Each row of a before or after table is a point. The points were changed in one or more steps. Then noise was added and the rows were shuffled. The steps act on columns, c1 being the first. Name the steps. A step turns or swaps two columns, mirrors them in a line or flattens them onto one, adds a multiple of one to another, or multiplies or shifts one. Angles are multiples of 10 degrees, from the lower column toward the higher: turns from -170 to 170, lines from 10 to 170 but not 90. Use the fewest steps. Two steps may share a column if one is a turn and the other turns, adds or multiplies; they go together, in the order done. Otherwise the lowest column goes first.
In the rows, 128 means zero.

Before:
[[130 115 166]
 [178 140 125]
 [131 111 171]
 [152 213 152]
 [102 123 190]
 [149 111  46]
 [164 182  32]
 [132 152 163]]
After, 8 rows:
[[ 76  96 147]
 [227 138 122]
 [170 149 116]
 [174 180  97]
 [135  95 148]
 [131 102 142]
 [201 211  80]
 [136 130 126]]
Steps: multiply c1 by 2; flatten c2 and c3 onto the line at 150 degrees

Before, 13 rows:
[[112 178 171 131 154 112]
 [174 118 149 170 151 158]
 [162 135 140 169  81 139]
 [172 156 104 146 150 135]
 [130 153 104 167 153 163]
 [119 174 122 132 145 108]
 [114 118 156 129  80 125]
 [150 119 149 110  77 175]
 [101 137 107 122 159  94]
 [169 171 127 111 118 174]
 [135 121 138 166 138 114]
 [147 131  93 108 140 145]
 [169 187 168 105 147 118]]
After:
[[122 147 114  95  87 122]
 [110 198 128 173 166 111]
 [116 140 135 113 128 166]
 [ 87 249 157 118 148 105]
 [154  80 143 175 179 110]
 [107 163 104 145 136 106]
 [118 191 159 112  99 131]
 [ 81 223 110 136 149 146]
 [172  51 147 125 147 127]
 [107 184 112 163 114 167]
 [141 113 137 139 184 169]
 [122 184 124 107 110 133]
 [ 80 190 142 158 149 170]]
Steps: turn c1 and c5 by 130 degrees; add -1.5 times c1 to c2; multiply c3 by 0.7; swap c4 and c6

Before, 12 rows:
[[178 152 124 125 130 135 107 148 125]
 [140 144 164 136 110 100 162 160 104]
 [117  90 167  90 176 151 165 100 161]
 [136 135 162 124 100 108 100 148 163]
 [139 106 143 108 147 124 159 165 166]
 [180 110 134 141 159 137 114 138 117]
 [115 108 139 123 173 106 176 107 135]
 [143 153 205 148 144  98 156 133 169]
 [133  96 163  89 118 125 122 170 180]
 [149 123 133 128 178 170 156 119 146]
 [127  95 160 161 103 150 134  91 181]
 [199 142 130  88 126 125 157 128 136]]
After (12 x 9):
[[230 104 105 134 130 167  75 148 134]
 [178 179 133 187 114 152 107  79 111]
 [196 172  66 136 148 128 195 116  78]
 [179 170 133 139 108 181 150  85  65]
 [198 143  92 109 108 127 216 192 145]
 [226 152 138 110 161 166  90 165 126]
 [254 124 114 161 127 154 200  71 148]
 [164 146 135 140 176 133 254  97 123]
 [200 140 130 137 179 200 200  98 116]
 [188 149 130 162 149 154 209 108 105]
 [181 146  95 153 104 133  56 113 102]
 [166 178 128 180 174 181 219  22 120]]
Steps: shift c1 by 50; turn c2 and c3 by -130 degrees; turn c4 and c9 by -140 degrees; add -1.5 times c4 to c8; shift c6 by 30; multiply c7 by 2.5

Before:
[[165 109 105  86 132 123 113 116 172 137 132 131]
 [120 171 168  87 129 165 151 109 137 148 143 134]
 [127  74 111 111 156 138 120 134 186  95 120 158]
 [138 134 135 136 110 108 188 130 118 136 184 115]
 [128 124 118 121 122 121 169  96 160 141 142 188]
 [129 176 120 109  93 139 165 114  96 123 127  97]
 [144 119 102 110 179 112 100 174 154 108 121 142]
 [123 157 127 109  93 115  95 147 109 106 140 105]
 [131 107  97  99 171  99  98 127 141  82 143 132]]
After:
[[159 170 139 165 108 108  55 130 119 126 166 101]
 [134 161 129 151 122 120  94  96 161 112 135 248]
 [122 156  96 140 155 139 190 133 187 141 123 190]
 [131 113  95 140 179 113 129 175 155 127 131 156]
 [132 118 171 116 129 166 136 109 137 137 133 140]
 [146 129 116 117 132 122 145 117 172 106 149 134]
 [136 118  73 130 171  99 120 127 143 143 137 137]
 [132  84 112 140  93 115 107 147 111 145 132  81]
 [127 126 119 140  93 141  84 114  96 127 128  68]]
Steps: flatten c1 and c11 onto the line at 50 degrees; turn c2 and c7 by -130 degrees; add 1.5 times c6 to c7; mirror c3 and c10 in the line at 20 degrees; shift c4 by 30; multiply c12 by 2

Before:
[[ 79 159 129 160 111 147 161  97  67 110 138 111 148 103  82 113 105  63]
 [ 75  96 114 171 118 132 118  61 136 182  92 132 154  68 155 130 111 147]
 [107 205 220 160 187  99 119 144  53 181 103  73 107 119 154 194 183 161]
 [153 102 193 108 155 150  94  74 178 177 169 147 174 165 141 134  83 168]
 [130 131 189 153 147 111 187 154 132  77 114  49 134 164 122 184 121  82]
 [129 201 112 106 179  96 108  87 176 164 116 128  85 176 155  90  94 168]
 [140  96 110 132  95 212 156 107  71 159 155  97  57 108 169 138 151 110]
 [201 127 154  67 153 201  73 142 128 115  63 155 128  77  84 178 192 169]
 [156 201 172  76 148 102 134 128 180 111 103  93 144  95  72 133 104  94]]
After (9 x 18):
[[133 129 167 104 175 125  66 158 132   7 178  61 143 141  82  97 120 185]
 [ 80 155 122 105 120 152  97  96  72 120 134 143 126 191  83 145 104 150]
 [104 207 195 106 169  84 144 133  47 115 195  70 139 107 125  48 183 104]
 [159 200 174  21 124 131 121 129 181 106 149 124 160 172  54 110 103 126]
 [ 73  94 152 121 128 152 141  64 138 173 100 114 143 150 153 137 113  67]
 [153  95 125  67 124 177 168  72 179 185 208 134 142  80 147  99  81 125]
 [137  96  95  87 149 123 105 104  67 131 128  83  21 150 143 163 149 124]
 [131 201 135  56  78  71 149  89 172 247 116 116 123  62 160  95  93 140]
 [199 130 190  16 168 179 182 142 128  48 113 172  72 127  99  92 188  63]]
Steps: turn c3 and c11 by 60 degrees; shift c4 by -50; turn c5 and c16 by -110 degrees; add -1.5 times c5 to c10; turn c6 and c13 by -50 degrees; multiply c7 by -1; turn c12 and c15 by 30 degrees; turn c14 and c18 by 130 degrees
